Rows are points. A path goes straight from each point to the next, and from the last back to the first. The post is the endless flat space through its rows: a point in 2 columns, a line in 3, a plane in 4, and so on, so that a path can go around it. How many times does the path go around the post? Going back the other way cancels.

Post, one row:
[[-1.1 -2.4]]
Path, 17 rows:
[[-2.0  6.3]
 [-9.4 -1.8]
 [-7.4 -6.4]
 [-3.1  0.0]
 [-0.9  0.6]
 [ 5.4 -0.6]
 [-5.0  5.2]
 [-4.9 -3.1]
 [-5.9 -0.9]
 [-4.6  5.4]
 [ 6.3 -1.5]
 [ 2.3  2.3]
 [-3.0  0.1]
 [-6.9 -0.2]
 [ 0.4  2.5]
 [ 2.2 -1.8]
 [ 8.3 -0.6]]
Times around: 0

Post (3 x 4):
[[ 1.7 -1.0 -1.5 -1.3]
 [-3.4 -6.5  3.8  4.3]
 [-0.7  2.1 -2.5 -4.6]]
Path, 25 rows:
[[  7.4  -4.6  -1.8  -2.6]
 [ -3.5  -6.0   1.1  -4.0]
 [ -2.5  -7.0   2.8   2.4]
 [ -7.4  -4.0   1.6   0.5]
 [  0.2   8.4  -5.7  -5.5]
 [  1.5   4.9   2.3  -2.3]
 [ -2.0  -2.6  -0.1   6.8]
 [ -8.3   1.0  -1.9  -4.1]
 [  7.2  -4.9  -3.9  -3.3]
 [ -4.7  -5.7   2.5  -1.4]
 [  0.6  -1.9   3.8  -1.2]
 [ -1.6   1.2   3.1   2.1]
 [  6.9   0.6   2.4  -3.1]
 [-10.4  -1.0   1.1  -5.4]
 [  0.1   0.0  -4.2  -2.4]
 [  3.8   3.4  -7.2  -2.0]
 [  2.8  -2.2  -2.6   0.9]
 [ -2.1  -6.7  -1.8  -1.2]
 [ -6.1  -7.8   6.9   1.2]
 [  1.3  10.3  -3.5 -10.4]
 [ -4.9   2.4   3.5   0.7]
 [  1.1  -1.6   4.6  -3.2]
 [  7.0  -3.2   2.7  -1.1]
 [ -7.5  -2.1   7.7   2.8]
 [  2.2  -2.6   4.0   1.1]]
Times around: 0

Post, 7 rows:
[[ -1.9 -12.2   0.4   0.9   5.7  -5.3  -1.2   2.1]
 [ -4.4  -1.3   3.9  -0.9   3.4   2.5   0.6  -2.2]
 [  7.6   5.9  -4.1   0.7  -1.6   0.9  -3.9   0.8]
 [  3.0   1.5  -2.2  -3.8   5.1  -1.9   6.9   1.7]
 [  3.2   0.9  -3.6   4.7  -2.3   2.3  -1.2  -0.2]
 [  3.0  -0.9  -0.4   4.6  -2.2   0.0  -0.6   5.0]
 [  1.4   1.7   2.3   7.1  -2.3  -0.3  -0.8  -0.2]]
Path, 23 rows:
[[-0.6 -2.1  2.5 10.3 -4.8  0.4  3.9 -1.0]
 [ 3.6  3.4  1.8  3.5 -0.3  4.9  2.5  4.3]
 [ 0.5 -4.5 -2.8  7.9 -1.1  1.2  0.9  5.7]
 [ 5.3  6.3 -7.0 -3.7  1.4  0.9 -1.5 -2.6]
 [-4.9 -6.1  2.5 -2.9  0.7  6.7  0.1 -3.0]
 [ 0.1  3.6  9.0 -3.5 -1.6 -0.3 -0.4  4.1]
 [ 2.7  3.4  1.0  2.6 -2.5 -5.5 -2.1  8.5]
 [ 0.5 -3.5  0.8  1.8  7.0 -3.5 -4.0  1.0]
 [ 3.8 -6.5 -6.5  1.0  3.2  0.6 -2.0 -1.9]
 [-0.5 -3.0  3.1  7.0 -4.4 -0.5 13.2  7.3]
 [-3.2 -2.7 -4.8 -6.0  4.1 -0.5  0.8 -4.2]
 [ 0.3  6.0 -1.0 -1.3  3.3  1.7 -4.8 -1.3]
 [ 5.1 -3.8 -3.9  7.3  2.9 -2.7 -7.8 -2.0]
 [ 4.6  2.9  4.1  7.3 -1.8 -7.2 -2.8  5.0]
 [-2.8 -7.7  0.8 -2.8  4.9 -3.8  0.3 -0.4]
 [ 4.0  4.1  1.6  2.7 -2.5  9.3 10.2  6.1]
 [ 2.4 -2.6  0.6  6.1  3.4 -2.2 -0.8  2.0]
 [ 2.4 15.4  2.0  3.9 -4.5  3.0  1.1  4.5]
 [ 0.0 -6.9 -2.5  2.6 -0.7  0.3 -3.2  1.4]
 [11.5  3.2 -2.2  2.7 -1.8 -5.1 -2.4 -2.4]
 [ 8.0  0.7 -8.5  5.4 -2.3  2.1 -2.8  1.7]
 [-4.0 -6.0  0.4  4.5  0.9  2.5 -5.3  1.0]
 [-1.8 -4.7 -7.8 -7.8  7.0 -1.1  1.4 -6.6]]
Times around: 2
